Every row gives one point. The last column is the point's height on a tilted bowl or saddle (a function of degree 2), plus a little noise. Along how many of its main directions does it bend up, bend down or stay straight?
(in the rows, 128 means zero)

Points (17 x 4):
[[123 162 124 103]
 [143 122 133 115]
 [103 148 101 108]
 [128 125 130 113]
 [108 110 147 111]
 [165 132 166 132]
 [ 96 150 186 153]
 [160  82 133  95]
 [138 113 113 123]
 [141 148 152 123]
 [144  87 170  70]
 [152  95 151  90]
 [132 182 122  94]
 [165 134 135 133]
 [114 159  69 104]
 [ 90 115 162 125]
 [132  91 169  79]]
Directions: 2 up, 1 down, 0 straight

Points (23 x 5):
[[133 145  97 155 149]
 [124  98 145 183 166]
 [122 120 164 139 144]
 [105  98 116 160 154]
 [129 130 122 165 149]
 [155 131 121 104 147]
 [142  94 100  71 163]
 [153 136 134  98 148]
 [127 158 144 159 145]
 [ 83 106 113 143 158]
 [155 171 187 128 145]
 [143 100 174 147 157]
 [ 76 113 144 127 160]
 [110 113 126  81 157]
 [104 126 124  69 165]
 [133 135 120 130 140]
 [107 102 120 192 170]
 [116 120 144 107 144]
 [137 114 148 118 143]
 [144 126 117  75 157]
 [119  98 145  67 169]
 [152 159 129 166 158]
 [118 106  73 159 149]]
Directions: 3 up, 0 down, 1 straight

Points (43 x 7):
[[122 126 115 102 141 157 131]
 [102 148 150 145 123  94 150]
 [123 132 142 116  92 107 133]
 [176 128  98 131 102 154 171]
 [123 120 124 106 109 190 169]
 [ 92 158 145 150 141 173 162]
 [157  97 186 121 117 161 191]
 [129 161 151 106 116 100 148]
 [145 144 117 149 106  98 133]
 [121 154 179 126 140 152 163]
 [ 95 140 192 119 151 173 170]
 [180  88 107 139 109 129 146]
 [156  75  52 132 110 137 199]
 [105 140 171 159 152 149 155]
 [ 94  75 117 172  96  57 139]
 [144  90 139 149 100  85 124]
 [130 107 152 130  85 148 157]
 [149 136 135 150 148 160 138]
 [104 113 166 108 121 134 135]
 [146  89 140 109 118 152 153]
 [105 115 146 120 148 134 129]
 [124  82 145 100 144  79 153]
 [126 145 156 112 147 113 138]
 [148 100 169 138 162  99 140]
 [163 122 108  67 119 145 155]
 [151 119 103  90 131 156 151]
 [ 98 154 111 133 171 191 161]
 [ 94 128  97 169 130 161 157]
 [178 128 152 138  65 120 181]
 [134 151 109 148 129  96 140]
 [162 102 111 113 167 107 147]
 [160 123 120 125 170 148 135]
 [131 133 140 124 139 160 139]
 [128 145  99 129 160 124 144]
 [133  95  92 124 141  87 153]
 [142 143  90 163 104 107 134]
 [141  85  96  92 141 102 157]
 [110  83 112 138  93 153 150]
 [122 169 123 122  96 144 150]
 [157 123 116 136 141  93 134]
 [140 171 110 159  92  96 152]
 [107  60 151 131  95 112 144]
 [118 143 119 175 148  90 143]]
Directions: 4 up, 1 down, 1 straight

Points (68 x 9):
[[174 110 126 142  89 156 146  92 105]
 [162  79 139 108  98 154 140 109 113]
 [147 146 155 110 170 104 153 145 107]
 [117 131  90 128 119 190 128 129 100]
 [167 102 119 119 127 115  81 104 133]
 [129 167  93 158 114  87  88 131 127]
 [150  72 164  99 127 117 142 145 124]
 [138 145 128 112 108  77 101 138 119]
 [153 135  84 161 140 138 137  69 100]
 [173 150 126  89 127 123 148 108 126]
 [136 112 105 122 174 152 126  58 109]
 [120 132  57  85 132 121 110 114  96]
 [178 115 155 126 132 112 103  81 134]
 [167 156 141 113  85 113  94 108 124]
 [155 135 137 106 122 135  98 162 114]
 [180 133 132 142  93 140 117  57 104]
 [119 115 133 105 149 104 125 139 120]
 [150 121 129 115 125  92 133  89 137]
 [141 140 133 124 128 139 126 217  48]
 [105  84 165  94  89 124 162  88  75]
 [138 149 112 123 129 135 116 131 136]
 [158 159  90 124  84 109 145 123 110]
 [148 117 208  97 129 119 109 100 120]
 [ 84 110 108 106 141 161  85 138 108]
 [145  86 181 135 148 114 129 122 118]
 [193 138 135 132 111 129 156 102 123]
 [105 162 122 161 109  79 124 125 119]
 [157 164 144 135 167  93 108 141 107]
 [182  93  71 109 131 163 104 139  87]
 [110 151 133 113 164 159 147 114 122]
 [102 179 182 167 103 133 109 139  92]
 [129 118 134 168 131 181 111  83 103]
 [106 113  86 150 150 144  81 138 119]
 [156 173 154 127 108 127 111 186  75]
 [122 131 125 121  78  79  84 114 112]
 [105 152 144  92 162  77 122 148  78]
 [ 93 117  90  88 112  89 126 148  66]
 [192 121 181 101 112 142 152 138 119]
 [137 139 141 160 122  99 140 117 134]
 [120 127 149 120 163 144 144 110 128]
 [109 114 156 158 126 110 115  91 115]
 [ 98 123 137 108 129  96  90 163  85]
 [ 92 146 137 126 132 112 122 129 115]
 [118 156 160 120 141 105 114 129 122]
 [167 135 135 141 127 150 177 115 110]
 [150 137  97 153 164  97 100 115 118]
 [128 194 100 145 189 199 162 137  64]
 [133 134 132 130 101 119 132  48 107]
 [129 172 119 121 145 129 180  88  93]
 [103 138 149 100 126 149 117  82 121]
 [139  90 142 105 156 143  91  79 131]
 [ 90 131 131 163  93  60 134 128  91]
 [107 147 115 125 161 119 169 140  89]
 [114 178 112 140 152 116 165 132  93]
 [128 112  88 115 125 117 120 104 124]
 [105 137 120 159 104 128 145  97 117]
 [110 128 150 113 166 133 143 107 124]
 [161 139 114  96  55  89 102 117 103]
 [143  93 151  93 156 159 124 113 137]
 [ 81 171 133 131  94 116 116 132  97]
 [122 109 153 170  82 168 109  95  83]
 [ 97  83 136 120 132 141 130 154  90]
 [141 141 145  93  88 180 112 123  89]
 [143 134 105 165 122 125  94 121 138]
 [123 117 123 112 107 125 126 137 123]
 [132 151 109 137  79 134 109 142 117]
 [156 134 126  76 152 188 111  75 123]
 [102 145 138 119 151  93 133 156  91]]
Directions: 0 up, 6 down, 2 straight

Points (62 x 9):
[[138 117 135  95  92 127 126 162 152]
 [157 169  71 125  87 123  97 166 212]
 [ 71 151 150 115 143 128  95 135 140]
 [149 102  80 155 150 138 127 156 156]
 [ 93 150 130 171 165 161 104 109 150]
 [ 75 124 114 179 112 113 139 112 139]
 [ 64  86 154 116 135 103 109 116 150]
 [ 93 115 111 152  79  79  97 189 172]
 [ 80 114 123 129 126 122  66 103 174]
 [152 147 144  94 194 161 156 119  89]
 [163 188 128 118 147 138 128  92 133]
 [171 151 151 114 125 208 126  98 116]
 [144 106 123 136 127 110 125 139 150]
 [107 131 117 118 123 137 100 145 150]
 [126 123  73 109 173 120 137 131 148]
 [150 113  79 133 182 137 157 135 148]
 [142 179 120 145 107 131 141 119 154]
 [117 135 100 157 126  96 126 115 144]
 [151 104 146 146 168 117 146 157 151]
 [100 131 154 134 121 147 117 121 128]
 [ 93 107 127 132 117 119  92 142 155]
 [164 134 118 124  94 114 154 180 192]
 [128  80 131 107  88 144 140 106 127]
 [112 138 149 144 129 103 115 116 139]
 [113 121 123 125 166 103  91 122 146]
 [135 140 143 147 119 113  94  94 135]
 [131 108  77 108 130 176  49 112 220]
 [146  94 120 120 119 113 126 115 144]
 [164 134  96 116 120 125 102 149 174]
 [113 167 146  71 165 127 128 123  93]
 [114 140 163 158 136 108 147 130 146]
 [132 196 100 161 145 105 133  38 133]
 [147 131 153 152 144 159  70 128 153]
 [161 126 104 111 111 176  92  79 151]
 [141 166 124  81 150 125 124 155 138]
 [118 101 182  86 133  88  96 122 124]
 [129  64 175 125 141 139 158 101 139]
 [150 146 119 149 114  99 136 113 149]
 [ 89 178  93 151 119  76 128  59 146]
 [161 121  60 128 119 146 133  92 136]
 [ 94 132 159 157 154 103 100  88 151]
 [145 173 157 129 135 151 130 135 123]
 [129 131  95  79 140 114 114 163 165]
 [104 141 164 100  84 124 115 133 128]
 [153 134 122 140 182 134 154 131 138]
 [103 140 122  89 124 124 131 152 141]
 [172  96 171  76 125 159 153  73 121]
 [163  77 132 134  94 162 127 129 149]
 [179 149 117  93 121 154 112 120 160]
 [155 108 137  77 108 120 126 132 148]
 [162 142 165 132  90 149 136 114 129]
 [130 119 138 155 103 138 154  77 112]
 [113 138 118 104 119 180 101  96 141]
 [122 108 127 150 103 162 143 114 119]
 [114 143 140 119 138 115 155 129 133]
 [153 112 142 157  93 153 109 144 144]
 [ 87 105 150 113 114 154 118 109 128]
 [ 89 168 148 155 142 124 148 110 144]
 [ 95 161 165 124 119 148 132 120 119]
 [159 124 208 135 100 103 158  81 146]
 [178 104 145 100 100 137 150 103 148]
 [146 103 112 101 145  78  79 115 162]]
Directions: 3 up, 1 down, 4 straight

Points (77 x 9):
[[125 117 147 109 133 112 137 111 117]
 [ 95 128 145  95 115 121  95 137 106]
 [111 155 145 148 110 129 172  84  99]
 [135 123 133 128 126  69  76  63  94]
 [146 109  98 129 162 145 163 115 102]
 [108 165 126 130 111 120 128 133 116]
 [145 143 121 115 139 153  95 101 125]
 [103  81 137 124 173 121 194 145  77]
 [103 105 165 132 130 115 141 165 108]
 [136 128 125 105 112  91 128 141 108]
 [132 173 110 104  76 148  76 140  98]
 [146 127 188 161 122  92  91 138 104]
 [113 111 115 133 154 105 156 174 108]
 [171 161 148 145 141 113 143 114 113]
 [124 162 133 145 108 107 166 174 113]
 [118 124 150 130 120 140 135 134 125]
 [144 146 171  70  99 128 112 133 100]
 [104 165 147 142 136 146 114 120 127]
 [119  86  95 171 153 169 136 135 104]
 [197  85 135 110 143 137 144 133 101]
 [123 116 157 155 182 170 139  78 102]
 [128 131 112 133 126 147 108 152 132]
 [119 154  96 129 162 123 141 106 106]
 [156 132 143 109 151  95 146  96 109]
 [168 140 106 175 144 109 150  92  93]
 [ 76 126 135 118 116 156 165 130  96]
 [147 178 198 172 185  87 134 182  86]
 [104 135 141 134 155 119  86 128 122]
 [111  97  53 110 145 121 146  91  64]
 [112 145  95  70  95 122 113 148  83]
 [ 97 146 142  83 131 113 128 114 104]
 [120 141 109 114 118 109 100 140 113]
 [127 131 127 127 134 153  90 134 132]
 [ 84  89 164 140 156  90 119  98  92]
 [174  97 106 146 135 159 150 119 109]
 [135 110 138 114 126 122 122 157 122]
 [132 123 137 107 189  66 108 143  97]
 [ 97 165 126 108 145 110  90  77 101]
 [ 97 144 146 183 115  97  95 126 100]
 [108 184 176 139 109 100 172  99  83]
 [105 130 141 132 135 145 135 121 124]
 [102 119 115 120 161 140 180 172 102]
 [108 122 208 142 156 157 160 137  98]
 [165 105 149 142 141 126 189 136  99]
 [163 141 113 124 133 147 104 120 127]
 [117 100  78 121 128 158 136 148 103]
 [167 118 134 120 160 132 164 111 108]
 [133  98 111 101 133 146 137 149 111]
 [129 122 122 133 123  95 109  86 109]
 [158 141 144 155 117  87  94 123 108]
 [128 117 139 135  94 149 122 122 121]
 [106 153  93 128  99 168 123 163 118]
 [147  94 124 146 113 129 158 123 110]
 [122 133 158 177  89 175  85 100 109]
 [144  84 195 144 141  94 187 163  70]
 [174 104 126 173 141 140 137 109 111]
 [156 133  97 114 179 100 164 161  91]
 [133 200 128 177 131 112 138  98  95]
 [115 130 188 134 133 164 111  81 112]
 [ 79 133 149 112 124 127  76 150 103]
 [ 98 112 127 156 156 150  78 174 122]
 [149 165 130 158 110 124 130 122 121]
 [ 90 137 125 136 150 158 127  94 111]
 [ 95  48 153 123 141 116  87 112  78]
 [117 140 118 127 137 106 151 147 115]
 [151 121 160 122 134 119 135 103 121]
 [114 158 174 158 119 113  99  72 103]
 [ 97 155 102 138 104 163 175 149 108]
 [ 98 110  92 138 154 141 132 120 104]
 [151 106  90 177 121 144 121 123 111]
 [ 77 117 116 113 185 123 116 114  97]
 [148 105 132 126 143 107 120  83 114]
 [136 128 115 171 182 162 121  75 100]
 [168  87 155 167 175  57 143 127  68]
 [154 131  62  69 105 142 106 107  74]
 [162 137 126  87 144 153 177 144  99]
 [108 104 151 144 156 173 156 122 110]]
Directions: 0 up, 7 down, 1 straight

Points (60 x 9):
[[ 81  92 129 118  99 110 123 146 109]
 [ 90 126 163 117 107 123 159  76  99]
 [112 156 135 126 130 115 100 164 117]
 [174 147 126 113  79 100 157 166  96]
 [128 149 115 152 157 169 140 130 117]
 [160 111 142  81 130 120  78  73  96]
 [157 152  94 148 125  50  96 134 104]
 [104 159 125  72 123 121 178 105 103]
 [ 96 167 143  77 150 157 145 141  97]
 [ 77 177  85 138 115 126 105 126  62]
 [112 168 166 176  95 126 133 120  95]
 [102 139 158 120  91 130 139  74  87]
 [123 128 127  93  96  99 145  88 104]
 [160 137 115 150 110  68 116 103 107]
 [ 92 135 165 166 129  70 124  97 123]
 [165 128  99 140 113 144 113 130 115]
 [124 159 151 130  90  90  88 121  97]
 [162 127 101 176  83 162 143 113 108]
 [122 119 111 143 192 127 162 167 105]
 [106 185 106  80 120 142 114 137  83]
 [128 138 139 121 134 151 147  58 103]
 [107 123 143 113 111 136 138 187 125]
 [130 107 114 124 154 131 156 102 120]
 [155 104 130  89 110 126  78 131  95]
 [162 128 130 134 150 132 105 137 123]
 [133 166 102 101 157  92 112 108 124]
 [129 155 114 106  77 141  79 107  74]
 [134 133 165 160  96 147 125 128 107]
 [133 158 166 142 102 161 142 160 119]
 [ 94 137  90 154  94 111 110 127  79]
 [124 139 122 166 142 134  70 114 107]
 [141 145 148 127  90 107 147  85 102]
 [127 153  89 158 113 113  69 107  84]
 [149 109  93 144 146 164 127 121 125]
 [119 135 138 113 157 110  88  85 112]
 [124 141 176 107  64 134 102 119  88]
 [130 119 155 142  78 121 142 134 105]
 [ 92 112 173 130 128 148 155 144 133]
 [145 147 128 114 121 145 160 146 120]
 [128 100 150 112 129 110 172 143 124]
 [161 143 135 129 160 113 128  75 135]
 [107 106  87 148 133 118 147 117 111]
 [122 189 131 101 175 169 115  90  96]
 [140 108 150 114  78 124 169 109 108]
 [154 175 184 138 142 120  93  98 129]
 [150 140 100  92  86 116 118 121  98]
 [137 109 116 100 100 178  78 144 101]
 [104 131  98 105 153 154 183  97 105]
 [121 113 130 111 169 189 100 130 100]
 [119 135 133 130 105 124 154  92 107]
 [114  95  57 123  76 133 142 164  92]
 [137 142 135 145 172 126 152 130 125]
 [168 122 130 139 149 163  99 139 119]
 [ 50 172 133  96 145 147 160  92  58]
 [134  99  89 169 102 181  77 102 106]
 [144 128 145 139 158 125 128 129 127]
 [137 121 146 147  93 111 134 131 106]
 [158 120  99 131 154 142 126  82 127]
 [108 126 121 168 133 113 135 111 113]
 [128 151 149  78  83  89 128 130 107]]
Directions: 2 up, 4 down, 2 straight

Points (70 x 9):
[[148 167  62 108 154 142  83 184  70]
 [ 79 117 166 181 102 108 119 168  85]
 [111 161 132  97 144 129 141  73 119]
 [137 126 155 101 132 152 169 127 120]
 [112  94 124 127 103 117 122 113 134]
 [144 158 169 161 146 108 111  93  86]
 [129 110 210  88 141 123 137 130 105]
 [148  96 131 112 103 140 147  95 132]
 [ 95  91 142 150 169 102 128  69 119]
 [154  87 112 130 167 114 101 164 115]
 [118 109 127 130  83 130 138 105 127]
 [147 147  97 116 136 141 133  91 124]
 [150 133 128 114 127 178 150 106 115]
 [119  74 152 107 117 140 144 101 133]
 [147 104 102 121 131 130 118 144 128]
 [117 135 175 133 113 150 153 147 109]
 [100  62 144 131 153 145 103 146 113]
 [ 66  97 150 133 165 103 165  96 112]
 [109  76 126  79  66 146 134 132 119]
 [138 154 156 149  92 118 132 137  94]
 [ 74 184 106 126  76 104 113 108  77]
 [131 132 136 152 143 115 105 104 114]
 [125 120 185 166 173  89 137 163  86]
 [149 116 148 152 140 154 146 178 118]
 [122 120 116 148 125 142 100 121 119]
 [104  99 167 165 116 153 118  74 109]
 [111 110 111 122 147 105 170 131 136]
 [153  90 125 153  99 130 123  90 126]
 [139 120 118 135  89  80 132 136 110]
 [142 138 111 116 107 114 156 104 123]
 [165 104 108 133 120  43 131 162  84]
 [152 103 141 138  86 137 165 113 120]
 [124 143  98 141 139 109 158 137 123]
 [108 140 139 121 112 131 147 127 119]
 [105 113 121 161  88 186 169 116 101]
 [143 107 145 149 136 119 155 143 128]
 [ 88 134 169 131 133 137 127 125 104]
 [136 164 201  98 114  99 187 162  58]
 [124 142 117 106 111 107 113 173  97]
 [122 147 188 103 153  94 125 140  82]
 [129  80 103  92 155 137  51 132 104]
 [ 97 123 179  91 112 147  73 149  85]
 [ 87 164 141 142 157 104 144 182  78]
 [ 74 127 109 159 108 122 113 167  95]
 [142 138 131 153  72 130 101 150  95]
 [156 115 145  77 120 114 187 148 109]
 [149 140 136 115 174 141 154 112 118]
 [120 106 164  72  76  94  83 120 118]
 [ 92 192 138 120 173  90 120 110  70]
 [137 152 129 140 175  82 124 134  96]
 [149 145 159 120  90 103 101 125  98]
 [ 73  93 136 110 168  97  83 129  98]
 [163 121 118 129  99 137  89 142 109]
 [123  83 105 141 121  97 137 142 131]
 [146 132 113  95 134 152 143 152 119]
 [ 77 171  72 137 147 146 130 107 108]
 [146 130 128 163  53 126 135 113  97]
 [110 112 120  83 136 125  98 149 117]
 [128 153 163 126 112  83 124 163  77]
 [131 130 135 144 119 152 109 144 113]
 [149 132 139 157 121 110 143 147 111]
 [157 156 150 157  86 142 140 123  95]
 [160 146 121 178 136 155 156 156 104]
 [ 87 183 125  89 135 128 124 166  75]
 [111  53 163 147 140  99  80 140 109]
 [138 118 149 128 154  78 111 112 114]
 [ 76  84 105 111 107 117 116 116 126]
 [138 140 117 144 149 114 117 153 109]
 [146 130 151  85 130 146 151 126 119]
 [124 100 133 130  99 114 158 148 127]]
Directions: 0 up, 6 down, 2 straight
